Each row is a point. Each copy is the shape, with its points in the same order, turned, moved and blurred by noise. Is it also mirrored, or only turned?

Shape (8 x 3):
[[-0.17  0.50 -0.11]
 [ 1.09  0.29  0.02]
 [-0.58  0.10 -0.18]
 [-0.17  0.04  0.69]
 [-0.45  0.17  0.08]
 [-0.27  0.08  0.16]
 [-0.02  0.12  0.11]
 [-0.33 -0.06 -0.21]]
Copy 1 (8 x 3):
[[ 0.10  0.33  0.10]
 [-0.26 -0.25 -0.97]
 [ 0.11  0.06  0.65]
 [-0.76  0.07  0.30]
 [-0.14  0.14  0.50]
 [-0.24 -0.03  0.37]
 [-0.23  0.00  0.11]
 [ 0.07 -0.19  0.45]]
Copy 1 is: mirrored
Copy 2 (8 x 3):
[[-0.17  0.04 -0.53]
 [ 0.94 -0.49 -0.21]
 [-0.44  0.33 -0.21]
 [-0.42 -0.57  0.19]
 [-0.53  0.05 -0.21]
 [-0.41 -0.09 -0.05]
 [-0.12 -0.13 -0.14]
 [-0.30  0.39 -0.01]]
Copy 2 is: mirrored
Copy 3:
[[ 0.22 -0.28  0.00]
 [ 0.77  0.96 -0.03]
 [-0.31 -0.42 -0.11]
 [-0.36  0.19  0.58]
 [-0.20 -0.28  0.17]
 [-0.24 -0.04  0.15]
 [-0.06  0.10  0.12]
 [-0.30 -0.13 -0.27]]
Copy 3 is: mirrored

Shape:
[[ 0.13 -0.29 -0.46 -0.27  0.03  0.27]
 [ 0.23 -0.39  0.00 -0.08  0.04 -0.51]
 [-0.50  0.46  0.10  0.04  0.12  0.03]
 [ 0.12 -0.35  0.19  0.70  0.09  0.21]
 [-0.64 -0.15  0.22  0.09  0.07  0.23]
 [ 0.32 -0.45  0.03  0.40  0.09 -0.22]
 [ 0.01 -0.48  0.26 -0.62 -0.12 -0.33]
 [ 0.38  0.41 -0.69 -0.10 -0.97 -0.28]
 [ 0.50 -0.41  0.04 -0.60 -0.11  0.12]]
Copy 1, 9 rows:
[[ 0.06 -0.36 -0.33 -0.17  0.10  0.35]
 [ 0.16 -0.25  0.07 -0.33  0.14 -0.48]
 [ 0.05  0.20  0.00  0.68 -0.17 -0.04]
 [-0.49  0.16  0.53 -0.27 -0.09  0.07]
 [-0.10 -0.29  0.39  0.56 -0.17  0.12]
 [-0.22 -0.03  0.26 -0.48  0.07 -0.25]
 [ 0.66 -0.59  0.20 -0.12  0.04 -0.30]
 [ 0.26  0.04 -0.95 -0.41 -0.90 -0.22]
 [ 0.65 -0.36  0.00 -0.46  0.11  0.25]]
Copy 1 is: mirrored
Copy 2, 9 rows:
[[ 0.26 -0.05 -0.45 -0.24 -0.24  0.25]
 [ 0.35 -0.17  0.12  0.40  0.21  0.11]
 [-0.25  0.24  0.25 -0.53  0.08 -0.19]
 [ 0.26 -0.75  0.07 -0.26  0.06 -0.58]
 [-0.44 -0.29  0.25 -0.29 -0.25 -0.03]
 [ 0.51 -0.47  0.03  0.23  0.14 -0.28]
 [ 0.24 -0.02  0.42  0.34 -0.21  0.61]
 [ 0.56  0.91 -0.35  0.22 -0.47 -0.47]
 [ 0.70 -0.11  0.07 -0.04 -0.26  0.50]]
Copy 2 is: mirrored
Copy 3, 9 rows:
[[-0.09 -0.18 -0.49  0.02  0.56  0.33]
 [ 0.31 -0.52 -0.04 -0.22  0.13 -0.27]
 [-0.69  0.21  0.06  0.13  0.05 -0.34]
 [ 0.32  0.01  0.22  0.63  0.10  0.09]
 [-0.58 -0.15  0.22  0.29 -0.05  0.25]
 [ 0.49 -0.28  0.05  0.30  0.18 -0.14]
 [-0.01 -0.59  0.07 -0.63  0.03  0.15]
 [ 0.25  0.26 -1.25 -0.29 -0.23 -0.36]
 [ 0.25 -0.10 -0.26 -0.54  0.43  0.38]]
Copy 3 is: only turned
Copy 4:
[[-0.18 -0.13 -0.49 -0.33  0.01 -0.18]
 [ 0.04  0.00 -0.16  0.36  0.31 -0.60]
 [-0.29  0.73  0.19 -0.03  0.05  0.19]
 [ 0.14 -0.15 -0.18  0.53 -0.05  0.40]
 [-0.51  0.14  0.36  0.11 -0.05  0.20]
 [ 0.15 -0.15 -0.29  0.56  0.20 -0.10]
 [-0.05 -0.14  0.26 -0.08  0.23 -0.75]
 [ 0.11  0.74 -0.73 -0.04 -0.78 -0.77]
 [ 0.30 -0.23 -0.13 -0.40  0.09 -0.51]]
Copy 4 is: only turned
